Each row of a before or after table is a point. One or more steps were done to the points. Then noise was added and the rows were shuffled. The steps act on columns, c1 being the first. What was done? A step turns or swaps two columns, mirrors them in a line or flattens them onto one, adds a multiple of one to another, or multiplies or shifts one. Angles are multiples of 10 degrees, from the lower column toward the higher: turns from -170 to 170, lines from 10 to 170 but not 90. Use the fewest steps. Two steps may share a column if one is a turn and the other turns, adds or multiplies; they go together, in the order done. Otherwise the lowest column goes first.

Before (10 x 3):
[[-37 -56  62]
 [-55 -16 -11]
 [ 36 -31 -22]
 [ 11 -39 -32]
 [ 15   1 -22]
 [ 37 118  26]
 [ 24 -49 -10]
 [ 18   1   0]
 [ 34   1  -8]
 [ 19  84 -28]]
After (10 x 3):
[[ 12 -46 -26]
 [-37 -43  72]
 [ 38 122   5]
 [-55 -16 -10]
 [ 20  76 -43]
 [ 32  -1  -9]
 [ 16  -1 -21]
 [ 16   4  -2]
 [ 35 -36 -17]
 [ 22 -52  -4]]
Steps: turn c2 and c3 by -10 degrees

Before:
[[  6 -75  51   9  19  83]
 [ 36  21   2  47 -18 -33]
 [-23 -50  46  51   0 -38]
 [-61  36  15 -13 -61  27]
 [-27  22  13  15 -67  53]
 [-66  -4 -22  64 -43  85]
 [ 24 -28  53  14  58 -96]
 [ 59 -11 -25 -40  30  30]
 [-34 -11   8 -14 -37  32]
 [-50  17  40  34  13  43]
 [-57 -12   0  22 -35  13]
 [  2 -11   6  30  58  -2]
 [ 31  18  49  47  41   8]
 [ -5  18  45  41 -10 -30]]
After, 14 rows:
[[ -43  -90   50    8   18   68]
 [ -30   -9   52   14   58 -100]
 [ -69  -42   47   50   -2  -45]
 [  -4  -12    8   30   56   -4]
 [  32   26    2   48  -20  -27]
 [ -44  -21  -22   63  -45   81]
 [ -76   30   16  -14  -60   33]
 [ -15   19   48   47   42   13]
 [  84  -17  -26  -40   32   27]
 [ -42  -15    7  -12  -36   27]
 [ -59  -13    0   20  -33   12]
 [ -91   10   41   35   14   46]
 [ -50   21   46   43  -12  -26]
 [ -38   11   15   16  -66   57]]
Steps: add -1 times c3 to c1; turn c2 and c6 by 10 degrees

Before (8 x 9):
[[ 17 -44 -29  -3  82   1 -31  23  29]
 [ 21  29 -37  26  36  13  51  33 -53]
 [-46   3  -1  46 -13   6  -9 -31  28]
 [ 13 -47  11  -6  52  -4 -56  20 -62]
 [ -6  32   2  19 -19  10 -55 -13 -23]
 [ 21  61  40  20  23  19  47 -30   7]
 [ 21  -8  66  -7  19  82 -45 -67  18]
 [ 48  -7 -42 -13 -24 -28 -56 -68 -75]]
After:
[[  68   99   41  -17   -5   19   48   32    7]
 [  72   46  -36   41   16   14   50    6  -54]
 [ -25  -13   67  -62 -105   83  -45   28   19]
 [  -7  -12  -41  -67   18  -27  -56   24  -74]
 [ -14  -70  -30   18   79    1  -30  -15   29]
 [ -56    6    0   -2  -21    6   -7   55   27]
 [ -61   50    4   -2  -33   10  -54   22  -23]
 [ -43  -76   11   14   59   -4  -56  -15  -62]]
Steps: add 1 times c7 to c1; multiply c2 by 1.6; mirror c4 and c8 in the line at 30 degrees; add -1.5 times c6 to c5

Before, 14 rows:
[[ -65  -40   66  -57    9   -2  -85  -38  -44  -24   14  -34]
 [  44  -10  -50   50   -4    1   12  -15    8    9   12    1]
 [   0    4  -31  -29   19   55  -29   53   41   23    2  -91]
 [  -1   28    3   17   -6   47  -28   -9   52  -17    1   34]
 [  36   46  -53  -21  -20   -4   55   -5   32  -17  -43   22]
 [ -55   55   15    5  -81  -51  -41  -63  -49  -96   75   16]
 [  80   13  -17  -18  -40   44    8   49    2    5    8   16]
 [  -4   29   71   -3  -47    1  -56  -77  -16  -65   22  -56]
 [ -32  -62   81  -21    7    8  -23   27   28  -41   11  -80]
 [  36    5  -32  -17  -46  -28  -41   -8   53  -44   24   14]
 [ -53   25   70   20   -7  -36  -76   10  -37  -65    3  -28]
 [  43    9  -26    2  -29   -7  -35   20   35   32  -51  -19]
 [  49   44   -6   -9  -18  -13   29   16   61   62   29    6]
 [  -8   38   58  -19   26  -46  -77  -54  -39 -103   52  -17]]
After, 14 rows:
[[  -8   28   60   -8  -48   27   50  -81  -15  -64   47  -61]
 [ -55   56   33    4  -77  -42  -20  -68  -46  -98   94   16]
 [ -58   29   77   27   -5  -10   31   10  -32  -58   31  -28]
 [   3   27   -9   19   -6   39  -26  -11   50  -20   22   27]
 [  -2   38   71  -17   29  -23    8  -54  -40 -106   71  -16]
 [ -66  -44   64  -60    2   19    8  -31  -47  -26   33  -41]
 [  42   -9  -47   53   -1  -11  -61  -17   17   13   35    4]
 [  36   49  -51  -18  -24  -19  -22   -4   31  -19  -19   25]
 [  43   11  -20    1  -27  -11  -77   19   31   30  -33  -18]
 [ -38  -69   68  -24    6   28   93   23   31  -41   30  -84]
 [  78   12  -33  -17  -38   36  -24   47    2    5   23   18]
 [  35    8  -20  -15  -46  -38  -82   -7   53  -43   46   12]
 [  51   47    2   -7  -21  -19   13   12   65   64   49    3]
 [   1    5  -58  -24   22   39  -76   56   39   19   20  -96]]
Steps: add 1.5 times c3 to c7; turn c3 and c6 by 20 degrees; shift c11 by 20

Before, 12 rows:
[[ 10 -11 -35   3   4  22   6 -16  19 -36   4  36   3  12]
 [  0  31  11  10 -21   4  47 -28 -23  -2  11   3  26  -9]
 [  0 -32  -1  10  14 -13   9  30 -27   3 -28 -20 -29 -60]
 [ 15   1  36  -5 -12  -9  72  -9  -2 -29   4  12  20  12]
 [  5   7  13  37  -2  32   7   8  39 -17   5  25   1   1]
 [-44 -35  19   5   5 -28  -1   5 -16   1  -1 -18 -63 -51]
 [ -8   0  26 -23  25  -2   6   3 -25   5 -27 -25 -52 -33]
 [ 18   0  40  -4 -35  22  28 -19 -20 -42  27 -18  28   9]
 [-39 -13   7  12   4  -2  12  12 -24 -16 -49  -9 -20 -15]
 [-25  -6  15 -27   4 -25 -15  22  -7  -7 -20  -2  -6 -44]
 [  9   1 -13  25 -12  26   3  32   3 -11  27  50  -9  36]
 [ -4 -12  19  -9 -30 -35  15  -1 -13  14 -41 -39 -37 -30]]
After, 12 rows:
[[   3  -32   -1   11   14  -13    9   31  -27    3  -27  -20  -30 -119]
 [  -4   31   11   10  -21    6   47  -28  -24   -3   11    2   26  -18]
 [  -1   -5   15  -28   -1  -25  -14   22   -7   -6  -20   -1   -7  -88]
 [   0    6   13   36    0   32    7    8   39  -17    5   25    1    3]
 [  -1    1   36   -5   -8   -9   72   -8   -3  -29    4   12   20   25]
 [   0  -13    7   12   -3   -3   11   11  -24  -16  -49   -9  -20  -30]
 [   0  -35   19    5   -3  -27   -2    5  -16    1   -1  -18  -63 -102]
 [  -2    1  -13   25  -10   27    3   32    3  -11   27   49  -10   72]
 [  -6    0   40   -4  -30   22   28  -19  -20  -43   27  -18   28   18]
 [  -5  -12   19   -9  -30  -35   15   -1  -13   14  -41  -38  -37  -60]
 [   1  -11  -35    4    6   22    5  -16   19  -36    3   36    3   23]
 [   4    0   26  -23   23   -2    5    3  -25    6  -26  -24  -52  -66]]
Steps: flatten c1 and c5 onto the line at 80 degrees; multiply c14 by 2
